Rows are points. Examples show where two turns around zero, p and q, send a point. Write where each new point lands after one turn and then the other. Backwards means that the second turn is done in reverse. Each puzzle has new turns, and all numbers are rounded.
(in the rows, 128 means zero)

Turn p:
[148 122 162] -> [121 118 166]
[ 98 178 101] -> [179 125  89]
[104 127 124] -> [138 149 119]
[162  85 125] -> [ 75 120 138]
Turn q:
[ 97  90 113] -> [149 174 136]
[159 135 155] -> [ 91 111 118]
[ 99 179 119] -> [159  89 160]
[157 108 124] -> [114 138  97]
Where do these land?
p, then q: [106 151  82] -> [163 122  85]
p, then q: [117 103 156] -> [114 106 157]
p, then q: [101 167 136] -> [108 109  88]
p, then q: [174 107 105] -> [152 172 152]
p, then q: [141 113 160] -> [103 130 156]

Turn p:
[ 97 131 131 140] -> [140 125  97 121]
[128 161 101 169] -> [164 111 136  85]
[160 109 125 145] -> [101 116 151 111]
[ 74 167 134  94] -> [180 149  92 162]
[158 106 174 109] -> [ 88 108 142 169]
[150  93 102 110] -> [ 95 161 149 119]
Turn q:
[171 103 104 124] -> [ 85 101 146 116]
[157 124 161 100] -> [100 120 114 169]
[165 145 124 118] -> [ 88 142 130 133]
[ 67 134 113 134] -> [181 135 109  99]
[ 80 134 138 165] -> [186 143 141 124]
Where do these land?
q, then p: [162 157 108  97] -> [166 155  94 125]
p, then q backwards: [127 161 120 117] -> [105 126 143 150]
p, then q: [ 94  97 134 118] -> [137 145 124  85]
p, then q: [101  87 142 116] -> [151 144 124  84]
q, then p: [133 162 179 152] -> [158  73 138 109]
p, then q: [152 105  85 167] -> [128 121  65 148]

Turn p:
[ 33 109 130 109] -> [182 116 210 123]
[123 134 146 145] -> [142 149 123 134]
[176 152 129 136] -> [110 130  77 133]
[162  98 135 110] -> [ 83 127 130 148]
[138 137 101 113] -> [119 100 118 115]
[111 124 148 108] -> [139 122 147 152]
[154 143 106 175] -> [121 152  89  90]
Turn q:
[173 125 127 165] -> [121 157 156  86]
[161 133 134  95] -> [103 139 158 153]
[ 66 118 113 139] -> [155  89  83 123]
[112  77 140  99] -> [159  90 155 153]
[133 143 103 158] -> [112 133 113  93]
[124 173 151 111] -> [116 161 105 161]
Where do these land?
p, then q: [104 133 124 161] -> [101 147 138 150]
q, then p: [188 144 134 169] -> [174  92 113 172]
q, then p: [143 156 138  68] -> [170 175 131 100]
q, then p: [ 92  99 137 115] -> [ 86 150 124 119]
q, then p backwards: [113 109 107 128] -> [125 141 106 109]

Turn p:
[141 115 111 132 117 167] -> [113 161 132 131 156 116]
[103 113 177 134  98 161] -> [109 100 150  92 177 130]
[114 145 182 159 121 111] -> [116  85 122 100 132 171]
[139 166 106 151 175 122] -> [127 162 125 131  79 164]
[146 101 120 110 131 151] -> [109 142 141 147 140 100]
[ 93 153 127  62 134 111] -> [184 105 174 135 108 112]
[181 119 118 117 138  78] -> [123 112  95 188 100 125]
[ 75  74 120 148 112 119] -> [126 113 100  73 135  78]
[160 165  91 139 126 132] -> [145 171 113 156 125 156]
Turn q:
[177 148 129  98 174 142] -> [171 140 136 143 108  70]
[163 149 148 122 113 131] -> [151 121 125 110 154 100]
[ 84  63 156 130 137 117] -> [ 55 168 126 127 118 141]
[ 99  87 137 125 153  74] -> [ 63 129 154 122  94 123]
[118 141  62 134 103 132] -> [145  81 108 157 119 166]
[ 83 140 125 145 122 134] -> [128 135 132 116 120 175]
[119 158 120 123  84 155] -> [158 115  93 111 147 156]
[180 138 148 147 137 139] -> [153 136 150 137 164  93]
Where do these land?
q, then p: [157 176 133 125 130 102] -> [107  91 127 168 126 109]
q, then p: [130 111 121  98 128 172] -> [152 165  98 136 121 143]
p, then q: [157 119 130 113 144 111] -> [112 121 140 131 150 155]
p, then q: [162 135 140 193 154 126] -> [152 136  90 138 111 189]
q, then p backwards: [142 170 103 106 131 101] -> [ 92 127 142 104 133  87]
q, then p: [ 78  67 160 133 116 150] -> [177 166 163  79 119 147]
q, then p backwards: [ 75 135 131 144 176 112] -> [124 166 133 129 190 147]
q, then p backwards: [124 133 131  79 104 144] -> [114 112 104 161 117  96]
q, then p: [127 105 102 163  69 134] -> [ 90 170 141  92 103 101]

Turn p:
[141 124  94 131 104 131 120 101] -> [149 122 145 129 134 120 104 163]
[122 110 136 146 128 108 136 109] -> [116 106 125 108 144 137 114 128]
[156 134 145 139 127 149 127 119] -> [122 113 127 140  95 140 122 137]
[150 103 117 155 146 116 102 153] -> [130 122 119 114 108  94  94 100]
[147 144 126 117 133 126 157 112] -> [131 141 121 114 116 155 132 151]
[ 78 142 111 172 138 116 125 142] -> [121 139 168 122 159 135 110  81]
[115 131 120 143 138 149 137 112] -> [136 117 156 121 124 143 133 124]
[149 118 157  94 106 109 126 136] -> [115 127  79 144 133 119 137 149]
[128 168 107  87 132 151  95 100] -> [123 156 167 142 114 106 156 174]
[123  93 181  97 147 132 156 180] -> [129 118  62 130 123 131 177  84]
[ 99 141 116 127 110 122 125 145] -> [133 147 138 146 157 126 128 116]
Turn q:
[140 118 141 116 135 140 148 154] -> [113 101 124 135 140 137 106 118]
[135 120 143 129 130  31 130 150] -> [145 121 113 206 139 160 171 151]
[108 135 106 105 116 147 100 146] -> [100 142 120 120 142  87 136 119]
[145 139 119 125 137 121 149  97] -> [156 131 147 131 122 129 108 149]
[115 124 143 123 112 138 146 103] -> [117 147 133 122 107 143 107 136]
[119 128 145 144 105 133 141 140] -> [115 137 111 119 134 156 124 125]
[135 147 128 143 139 146 144 135] -> [146 120 116 111 138 131 108 121]
[115 145 157 118 140 123  51 110] -> [120 119 100 118  78  88 177 145]
[133 121 129 114 132 149 135  79] -> [131 135 160 112  95 121 105 142]
[106 110  88 145 137 154 134 152] -> [128 141 141 116 155 118 126  76]
[155 120 108 146 126 127 130 141] -> [139 115 144 119 157 137 139 126]
Where do these land?
p, then q: [127 120 104 146 195 125 124 107] -> [ 82 130 125 158 102 119 109 170]
q, then p backwards: [152 114 148  77 138 148 135 106] -> [156 129 133 159 124 135  87  92]
q, then p: [135 133 108 133 110 133 154 105] -> [106 142 125 148 102 119 142 124]
q, then p: [143 115 151 136 107 132 141 109] -> [141 121 128 161 123 123 151 118]
p, then q: [ 93 109 103 143 111 131 107 117] -> [140  91 129 148  97 140 144 125]
q, then p: [127 136 113  83 127 115 160 126] -> [ 95 131 141 135 122 109 102  95]
p, then q backwards: [120 138 139 137 142 136 117 202] -> [ 60 114 116 135 159 124 128 144]
q, then p backwards: [107 149 127 145 110 133 111 124] -> [136 132 124 101 147 110 140 141]
q, then p: [153 148 122 148 128 107 112 165] -> [158 132 118  84 108 132 129 115]
q, then p: [124 119 164 132 112 122 120 120] -> [156 126 136 152 143 137 135 122]

Turn p:
[101 108 113  97 116 156 144 109 152] -> [145 121 140 139 157 168  91 129 126]
[141 128 168 123 130  74 103 148 124] -> [ 93 101 132 102  80 103 132 133 137]
[161 144 130 134 112 127 143 107 127] -> [148 137 146 102 134 119 148 134 110]
[125 149 133 126 153 139  33 118 144] -> [111  91 165 191 101 132 174 131 157]
[100 134 141 135 113 156 148 129 153] -> [114 147 130 120 150 172 125 124 133]
[102  86 116 138 136 134 135 113  56] -> [125 112  97 146 165  87 104  75 111]
[124  99  97 146 111 146 149 112 155] -> [140 168 151 140 154 135  96 130 119]
[225 146 143 145 161 122 152 155 114] -> [139 148 101 106  91  89 175 177  68]
[105 146 132 123 139  96 139 122 156] -> [136 135 132 112  93 153 117 114 149]
[ 97 141 107 113 110 130 133 167  99] -> [128 119  86 123 155 122 119 133 170]
Turn q:
[130 118 125 165 128 144 152 166  93] -> [ 98 108 121 162 148 147 121 155 158]
[111 111 138 104  77 129 180 137 160] -> [126 140  58 147 110 153 132 118  92]
[123 166  93 106 164 174 131 109 108] -> [157 155 170 165 112 123 161 120 163]
[133 144  85 173 134 126 123 101  96] -> [164 125 160 127 140 149 114 170 162]
[164 137 144 103  81  99 133 155 161] -> [ 97 159  94 114 110 109 113 149  78]
[120  89 126  88 166  94 111 147 147] -> [126 120 139 134 166  96 116  80  87]
[160 111 134 108  95 104  99  91 116] -> [149 103 137 105  92 105 107 148  90]
[112 134 145 110 145  97 121 138 118] -> [113 132 143 124 129 124  99  95 123]
[143 131 148 172 155 133 127 115 124] -> [128 113 125 104 142 114 126 139 175]
[ 82 139 141 149 135 181 104 123 158] -> [122 125 132 100 132 161 192 104 151]
Where do these land?
q, then p: [116  84 170 114  88  78 106 124 125] -> [129  69 134 159 166  90  99 109 133]
p, then q: [132 173 133 152 135  93 146  77 112] -> [164 141  98 132  71  98 108 134 122]
p, then q backwards: [104  87 128  81 162  92  99  96 116] -> [116  88 156  96 132 107 134 103  63]
q, then p backwards: [121  90 110 113 109 150 142 127 122] -> [138 132 127 106 164 157 115 121 116]
q, then p: [146 137  89 159 124 114 129 151 161] -> [137 126  76 143 102 137 153 143 136]
p, then q: [ 89 138 133 147 148 114 140 151 105] -> [176 151 135 122 131 151 141 133 115]
p, then q: [151 132 120 157 155 118 113 137  92] -> [148 142 116 129 136 148  80 145 126]
q, then p: [106  92 167 112  93 170  96 132 158] -> [155 123 105 108 179 126  73 101 108]
p, then q: [144 159 110  89 135 153 150 130 135] -> [114 130 125 166 140  95 147 160 130]
p, then q: [144 160  87 133 108 169 128 161 147] -> [ 95 177 117 146 165 112 141 138 154]
q, then p: [156 156 161 149 151 156 160 123 137] -> [150 159 147 116 103 152 105 147 165]
